Each row is a point. Each copy is the shape, with its points in the same order, stretched, turned, moved and blurred by noise. Is it also mirrored, or only turned?
In the rows, 128 means zero.

Shape, 6 rows:
[[145  97  80]
 [156  89 113]
 [ 96 106 133]
 [143 146 132]
 [142 134 161]
 [ 98 164 115]]
Copy 1 (6 x 3):
[[175  88  99]
 [152  74 125]
 [118 129 102]
 [149 127 150]
 [125 117 164]
 [151 171 116]]
Copy 1 is: only turned
Copy 2 (6 x 3):
[[ 96 145  55]
 [137 141  64]
 [136  98 117]
 [117 148 141]
 [151 142 148]
 [ 82 127 164]]
Copy 2 is: only turned

Shape:
[[132 107 159 128 121  78]
 [121 133 185 152 116 135]
 [151 103 133 112 119 163]
 [190 124 148 145 134  93]
 [173 155 159  92 140 123]
 [114  92 124  96  59 129]
 [144 125 145 147  99 127]
 [138 139 144  89 163 131]
 [106 162  87 142 119  93]
 [168 146 134 130 123 111]
 [ 85 134 173 138 138 115]]
Copy 1, 11 rows:
[[129 101 124 111 131  76]
 [126  79 146 128  74 133]
 [114 114  87 108 138 161]
 [174 132 101  93 107  82]
 [139 127 145  57 105 117]
 [ 42 111  97 117 157 120]
 [114 113 106 127 102 123]
 [129 124 160  80 135 138]
 [100 177 163 155 125  95]
 [144 148 117  98 104 103]
 [111  79 177 139  99 126]]
Copy 1 is: only turned
Copy 2:
[[148 130 153 121 107  92]
 [162 166 115 121  90 126]
 [152 100 115 113 139 169]
 [196 146 126 120 166 100]
 [156 155 119  48 160 130]
 [125  62 115 116  79 119]
 [167 134 105 131 112 112]
 [116 142 137  68 146 154]
 [ 91 144  98 148 109  74]
 [163 145 106 104 151 105]
 [115 168 141 120  76 121]]
Copy 2 is: only turned

Shape, 13 rows:
[[126 151 112 124 106 153 111 154]
 [126 112 164 145 145 115 129 160]
 [137  74 154 135 137  96 131 145]
 [116 165 127 102 119  98  99  95]
 [110 184 161 123 132 113 118 106]
 [117  83 132 133 162  94 131 162]
 [129  93 161 110 125  95 134 183]
 [130 148 155 110 132 124 129  79]
 [120 130 139 150  94 159  77 170]
 [140  79 160 119 175 117 110 178]
 [146 155 113 190 113 151  89 162]
 [140 162 147 127 121  89  84  97]
 [ 99  99 152 152 134 126 102 161]]
Copy 1 (13 x 8):
[[140 116 146 120 114 150  88 169]
 [101 118 122 127 159 133 151 144]
 [111 120 143 137 149 137 181 119]
 [113 109 138 139 120  94  86 100]
 [103 127 123 115 150  92  77 114]
 [126 100 116 149 142 127 181 139]
 [122  92 145  99 156 140 162 131]
 [118 131 119 150 148 122  86  89]
 [100 103 172 123 122 173 105 186]
 [135  81 124 159 174 154 170 143]
 [121 139 170 137 117 132 104 217]
 [105 111 167 151 143  94  96 117]
 [ 86 112 134 137 132 153 143 159]]
Copy 1 is: only turned
Copy 2, 13 rows:
[[ 82 124 114 132 108 147 146 136]
 [123 127 157 121  89 100 127 122]
 [134 132 152 109  92 100  90 114]
 [ 83 110 110 125 175 105 117 138]
 [ 97  95 126 133 160  91 146 148]
 [137 159 162 106  93  96 121  92]
 [108 139 145  90  77  97 103 130]
 [121  99 129 124 170 113 109 155]
 [ 74  99 141 135  78 154 135 112]
 [114 157 198 109  85 112 115 116]
 [ 82 111 124 184  84 143 141 121]
 [ 77  96 121 145 166  94 100 144]
 [114 120 166 115  84 123 139  84]]
Copy 2 is: mirrored
Copy 3, 13 rows:
[[108 103 164 135 123 134 153 164]
 [159 148 105 121  94 119 130 174]
 [189 142  98 103 103 142 134 140]
 [101 129 158 103 110  78 116  93]
 [ 83 136 143 109  70  68  99 128]
 [185 138  78 140 112 129 140 140]
 [159 164  91  98 131 124 173 168]
 [ 94 124 143  81  89 111  85 114]
 [155  86 172 125 124 113 154 201]
 [187 135  82 134 148 127 125 186]
 [165 112 203 183  98 125 134 190]
 [129 144 178 103 100  72  93 106]
 [177 102 112 128 103 106 144 178]]
Copy 3 is: mirrored
Copy 4, 13 rows:
[[103 166 105 123 134 111 100 138]
 [135 121 161 163 136 138 115  98]
 [157  88 165 164 123 126 137 116]
 [ 86 103 118  90 110  96 111 104]
 [ 72 121 137 106 120 134 104  83]
 [158 105 168 145 149  98 138  98]
 [135 100 191 173 137 108 103 120]
 [ 81  84 124 105 124 147 137 112]
 [129 182  87 179 131 124  82 118]
 [168  88 158 166 177 124 109 100]
 [158 203  81 131 105 140  92 115]
 [120  99 115 102  94 123 100  93]
 [139 143 130 183 143 118 117  86]]
Copy 4 is: only turned

Shape:
[[122  89 124 153 122 132 112 179 134]
 [105  60  84 158 105 159 120 180 101]
 [124 131 141 128 147 146 103 123  96]
 [147 141 158 112 189 121 117 131 188]
 [ 92 139  84  73 135 151 117 122 178]
 [107 134 136 130  93 182 106 121 137]
 [ 99 164  74 130  95 139 125 132 102]
 [136  97  87 165  98 144 132 124 153]
 [158 129 106 144  87 175  91 133  92]
 [141 110 105  88 103 102 107 118  75]
 [124 120 111 148 109 167 128  92 145]
 [146 149 147  91 171 132 136 103 143]
 [157 126 158 110 119 181 144 127 150]
 [102 143 109 148  87 158 102 116 143]
 [147 125 162 140 109 124 149 113 115]]
Copy 1:
[[106 121 123 151  76  97 106 133 118]
 [123 114 112 148  48  80 110 110  86]
 [127 180 134 126 114 148 105 123 107]
 [121 117 143 147 150 171  79 146 149]
 [114 109 115 146 161 117  86  70 118]
 [129 160  99 140 112 130 111  88 149]
 [121 135  97 145 145 111 134  95  80]
 [162  81 108 165 102  91 147 116 114]
 [160 153  74 145 105 107 123 119 101]
 [144 150 126 104 153  76 124 132  84]
 [160 120 110 153 114 121 137  89 128]
 [145 134 139 116 158 164 103 124 128]
 [145 127 101 105 122 153 106 123 155]
 [129 146 100 171 124 112 130  93 132]
 [135 143 119 110 124 137 154 152 141]]
Copy 1 is: only turned
Copy 2:
[[114 104 148 157  91 115 105 164 115]
 [ 73 111 174 171 108 118 127 172  78]
 [116 113 129 133 158 145 109 115 150]
 [169 123  75 112 119  98 107 157 189]
 [ 90 186  75  98 133 105 115 178 132]
 [ 59 139  92 146 109 144 113 121 134]
 [ 90 191 124 139 148 134 110 105  82]
 [110 139  93 147 100 109 146 145  76]
 [101 124 107 180 139 164 109 117  94]
 [148 131 131 102 155 189 112 128  96]
 [ 92 143  73 130 121 125 151 118 113]
 [159 146  81 101 153 139 135 133 176]
 [115 136  80 152 104 160 146 146 158]
 [ 71 153  83 138 109 126 105 110 106]
 [141 125 110 129 105 168 145  99 133]]
Copy 2 is: only turned
Copy 3, 15 rows:
[[104  82 114 167 125 127 178 147 138]
 [139  57 120 175  76 168 219 127 133]
 [ 95 127 135 148 127 149 118  99 142]
 [ 66 104 102 164 180  95  51 145 178]
 [132  82 116 131  72 120  46 134 157]
 [112 145 160 172  92 149 112 136 157]
 [157 135 112 102  81 131 139 108 141]
 [165 101 140 198 125 133 157 135 161]
 [151 153 141 164 112 197 145 122 134]
 [157 113 161  97 117 158 127  99  87]
 [144 125 163 192 117 143 118 116 174]
 [ 93 127 138 124 160 133  56 112 175]
 [100 141 170 153 143 173 107 147 188]
 [134 144 141 173  93 123 120 129 148]
 [115 145 179 140 166 132 148 124 157]]
Copy 3 is: only turned
Copy 4, 15 rows:
[[122 120  96 138 136 103 185 154 122]
 [100 175  88 142 125  94 217 115 128]
 [106 131 110 135 126 116 102 126 105]
 [180  74 116 127 116 142  97 166 133]
 [132 120  81  79  82 151 115 120 158]
 [ 68 100 114 121  92 129 128 129 152]
 [ 87 163 108  79 124  93 123 115 138]
 [125 130 136 117  98  81 171  96 156]
 [ 73 126 110 118  90  59 132 117 115]
 [101 137 105  95 122  96 130  87  48]
 [106 114 146 123  89 115 135  95 155]
 [153 104 138 117  99 144  74 140 102]
 [104 100 150 132  61 136 120 159 115]
 [ 80 104 115 103 109 102 133 110 165]
 [108 107 170 128 122 115 135 132  89]]
Copy 4 is: only turned

Shape:
[[134  74 126 140 147 155 142 128 150 129 134  99]
 [112 123 145 145  70 124 138 175 143 117  73  96]
 [155 141 135 116 131 165 118 120 131 108 137 112]
 [129 103 136 108 125 138 106 135  60 123 137 106]
 [105 130 139 146 117 136 150 145 136 164 125 129]
 [113 116  99 171 128 158 142 152 120 109 132 150]
 [111 108 144 138 140  57  36 117 131 170 128 154]
 [101 120 114 176 148 147 143 128 146 107 137 141]
 [108 138 124 141 143  84 147 128 137 124 138 136]
 [113 108  96 117  69 158 136 140 134 113 133 142]
 [115 127 142 109 157 122 133 122 128 123 116 150]
 [107 107  47 124 158 137  23 152 147 137 129 126]
 [139 128 144 124 136 131 127 173 144 112 139 140]
 [152 128 115 171 157 110 155 140 119 132 121 145]
 [129 127 127 110 131 155 150 122 137 107 113 159]]
Copy 1 (15 x 12):
[[136 123  99 164 148 122 121 132 148 148 172 141]
 [185  99 128 142 126 198  98 161 128 145 103  83]
 [130 117 107 115 113 106 121 127 151 108 164 114]
 [138 112 138  81 139 120  86 153  93 126 162 150]
 [155 116 135 139 111 144 124 133 108 165 144 100]
 [140 149 125 153 110 147 120 155  99 129 174 121]
 [196 169 165 126 126 124 110  67 108 141  92 177]
 [126 145 140 167 118 151 136 130 121 124 178 131]
 [117 127 161 149 118 135 131 118 102 121 122 132]
 [135 139  59 115  90 151 127 146 124 134 126 126]
 [128 148 154 118 133 117 133 125 131 128 137 118]
 [202 190  73 125 142 115 163  69 113  87 145 165]
 [162 125 139 140 121 121 138 157 132 126 137 118]
 [129 137 155 172 116 117  95 140  93 125 153 110]
 [116 150 119 116 113 120 129 139 139 128 142  99]]
Copy 1 is: mirrored
Copy 2 (15 x 12):
[[ 99 111 147 153 108 155 162 139 122 162 136 148]
 [116 144 112 120  70 142 126 163 103  88 148 121]
 [125 160 149 124 130 140 173 118 105 136 116 148]
 [155 137  95 149 153 196 163 146  84 136 130 141]
 [139 114 118 125 106 118 130 158 129 156 128  94]
 [118 133  80 125 116 126 153 130 144 166 150 126]
 [213 133 122 218 138 152 107 120 109 128 151 109]
 [104 129 104 139 119 109 162 130 139 172 157 113]
 [132 125 123 135 143 114 124 129 118 147 168 100]
 [102 165  96 119 109 150 109 143 147 162 124 120]
 [134 118 122 142 160 121 143 140 129 132 136 120]
 [157 156  91 212 118 121 111 104  89 155 125 202]
 [148 145 122 119 121 131 148 147 137 137 154 143]
 [135  96 111 116 129 122 149 111 136 149 161 125]
 [107 136 120 121 147 122 139 140 154 130 121 123]]
Copy 2 is: mirrored
Copy 3, 15 rows:
[[152 114 108 157 135 158 148 102 112 110 117 153]
 [125 138 192 151  85 162 104 147 142 117  84 124]
 [146 154 110 121 125 135 137 114 130 130 138 121]
 [108 152 117 108 185 164 144 163 115 123  93 104]
 [173 111 168 124 139 141 136 150 107 140 104 146]
 [165 111 110 150 147 137  94 143 102 114  94 150]
 [ 63  40 104  92 154 121 142 131 128 143 126 125]
 [170  96 120 157 136 123 109 124  93 114 117 142]
 [132 105 145 119 112 105 147 146  71 124 120 131]
 [129 146 134 150 126 171  84 162 118 143 118 154]
 [141 115 123 108 129 143 146 118  80 146 121 109]
 [ 92  54   7 168 142 127 118 143 165 162 100 148]
 [141 108 100 101  98 144 135 141 115 114 123 120]
 [158 109 121 112 127 102 137 111  79 107  90 156]
 [155 142 124 122 118 154 115 110  86 147 125 126]]
Copy 3 is: mirrored
Copy 4:
[[109 127 115 128 112  82 149  86 105  94 139 137]
 [ 96 116 158 144  76 132 180 134 134 102 151 100]
 [116 137 120  95 143 143 141 105 111  94 146 145]
 [150  96 132 113 122 137 153 131  96 113 139 177]
 [118 137 164 142 128  97 147 137 113 122 145 135]
 [133 132 133 141 155  95 160 128 130  67 117 126]
 [134 127 124 129 102 108  73 137 135 191 102  95]
 [121 146 134 128 138  71 146 136 110  76 111 114]
 [123 125 145 101 136  79 126 153 112 135 152 105]
 [107 133 125 132 113 107 171 148 159  86 134 155]
 [113 121 143  94 148  98 148 125 104 144 124 120]
 [ 96 103  56 167 148 130  90 161 135 109 101 115]
 [107 107 149 111 145 110 137 112 134 102 138 119]
 [156 131 144 126 164  88 150 116 114 106 146 106]
 [107 130 135 100 151 103 175 122 133 114 123 128]]
Copy 4 is: only turned

Shape (18 x 12):
[[122 153 181 144 158 119  99 145 112 147 128 135]
 [142 125 134 143 166 144 128 130  92 119 144 147]
 [144 133 118  89 128 143 167 105 114 159  92 131]
 [106  87 134 184 124 110  81 120 110 127 138  87]
 [155 111 143 128 102 135 139 151 125 101 121 104]
 [132 161  96 111  83 111 159 151 147 125 109 166]
 [164  98 120 114 149 192  98 144 139 125  85 131]
 [125 109 116 153 162 154 122 124  88 130  97 118]
 [142 112 128 107 107 141  74 146 113 159  77 119]
 [167  85 152 131 193 103 125 145 126 136 125 121]
 [134 154 133 111 158 101 161 129 129 119 103 110]
 [133 159 134  51 111 132  78 135 118 135 105 144]
 [112  78 123 129 159 123  93 127 163 145 174 102]
 [105 126 121 113 147 150 119 133 141 135 125 111]
 [ 74 128  90  82 115 124 135 155 132 133  83 113]
 [138 114 146 121  98 102 126 120 163 106 123  86]
 [137 159  98 153 168 125 126 163 114 135 144 116]
 [173 123 129 105 171 133 106 130 149 118 100 150]]
Copy 1, 18 rows:
[[181 108 155 116 146 102 118 152  93  97 137 124]
 [129 108 120 134 160  97 133 180  90 147 140 132]
 [135  92  43 132 102 116 130 120 137 125 132 157]
 [113 152 179 131 158  77  61 163 142 121  91  80]
 [111 155 122 154 137 129 173 161 150  88 123 101]
 [167 113  89 119 108 172 189 110 166 129  75 166]
 [ 97  83  90 119 126 158 112 193 108 116 172  89]
 [122  93 113 124 154  97  83 194 125 132 134 146]
 [160  99  90 108 144 134 102 138 151  85 130  77]
 [ 97  72 138 124 129  67 155 182  77  95 133  92]
 [128  87 103 147 117 137 151 140 104  85 102 171]
 [179  94  55 113 162 173 145  84 102  88 146 100]
 [ 93  97 171 159 124 108  81 117  96 146 131  49]
 [125  84 120 157 129 149  95 131 121 124 148 121]
 [155  65  96 160 150 174 110  95 191  99 121 159]
 [ 91 159 130 142 117 134 145 112 132  69 102  90]
 [163  78 143 167 122 142 121 183 102 150  86 133]
 [106  72  94  88 128 144 153 168  52  96 140 110]]
Copy 1 is: mirrored
Copy 2 (18 x 12):
[[124 187  93 164 173 130 150 192 114 140 113 138]
 [ 97 129 127 154 136 147 144 178 142 133 113 131]
 [ 76 148 141 111 107 126 102 106 149 180 125 140]
 [196  96 123 146 187 107 173 171  77 130 132 128]
 [124 106 106 145 139 139  95 122 141 103 116 149]
 [115 157 129 113  68 134 128  75 158 109 129 139]
 [ 76 139  89 117 104  79  98 132 165 144 103  78]
 [113 120 110 153 113 107 137 174 110 174 119 109]
 [131 166  86  98 122  57 122 115 117 147  85 113]
 [124 150 149 111 133 168  88 226 119 115 122 115]
 [ 96 158 141 138 117 140 102 168 114 134 145 150]
 [ 84 193 112  83 135  45 140 104 154 120  86 165]
 [159 114 153  69 180 116 173 175 129 120 161 115]
 [107 136 108 111 139  88 153 141 139 154 152 124]
 [131 148  96  82  72  57 137 113 126 159 152 150]
 [146 115 145 124 173 121 105 119 123  98 145 152]
 [110 147 106 126 110 139 168 174  91 118 133 110]
 [ 79 170 148 110 110 112  94 171 156 110 106 101]]
Copy 2 is: only turned
Copy 3 (18 x 12):
[[ 99 112 129  92 112 149 134 183 130 130 120 140]
 [131 143 135 143 132 115  86 171 143  97 112 116]
 [104 160 162 136 166 105  89 130  93 119 149 181]
 [104 120  80 173  89 112 198 131 179 140  92 135]
 [118  85 124 113 140  91 139 112 140 152 129 100]
 [164 133 159 109 176 127 139  88 110 165 166 128]
 [117 115 111  88 177 115 112 129 118  69 148 126]
 [ 95 139 116 178 151 139 120 143 135  87 115 137]
 [ 84 124 118  89 142 136 161 119 146 117 185 148]
 [ 97 129  56 110 159 109 105 179 134 137 106 110]
 [ 95 128 146 121 184 125 110 122 110 148 102 130]
 [107 149 166  43 142 144 106  98 143 105 178 132]
 [133 142  54 130  88  92 135 140 117 123  73 114]
 [114 129 123 125 126 125 116 117  98 100 103 131]
 [102 135 115 138 149 162 128  45  77 122 146 128]
 [120  90 109  94 142  78 170  91 151 176  98 128]
 [112 154 126 147 143 135 132 163 129 108 102  80]
 [134 142 106  73 196 117  94 143 142 109 133 126]]
Copy 3 is: only turned
Copy 4 (18 x 12):
[[115 189 165 152  93 133 112 109 144  58 138 140]
 [164 155 153 135 131 138 118 117 108  79 110 118]
 [136  88 147 137 158 116 101 146 133  79  81  91]
 [163 171 144 148 141 189 147 145 145 137 165 209]
 [146  92 118 109 103 116 123 113 123 125 133 123]
 [111  96 100 109 107  69  92 113 148 146 102  92]
 [147  78 150 163 172 129 149 104  90 116 148  88]
 [196 124 159 155 165 169 123 119 134  90 137 141]
 [133 103 167 162 163 112 146 136 120 101 162 143]
 [115 160 104 164 124 151 121 124 107  64 121 157]
 [133 128 103 115 106 121 113 122 162  80 111 102]
 [118 110 165 138 134  59 162 146  97  86 135  79]
 [108 170 119 153 137 164 125 170  92 119 151 147]
 [138 125 142 135 127 134 106 146 119 109 148 100]
 [175  87 122 143 130  97  81 173 153 121 155 103]
 [ 91 112 102 110  92 130 155 135 141 143 128 134]
 [148 167 116 105 138 131 103 100 140  88 153 116]
 [101 124 117 160 142 112 168 110 106  89 123  90]]
Copy 4 is: only turned
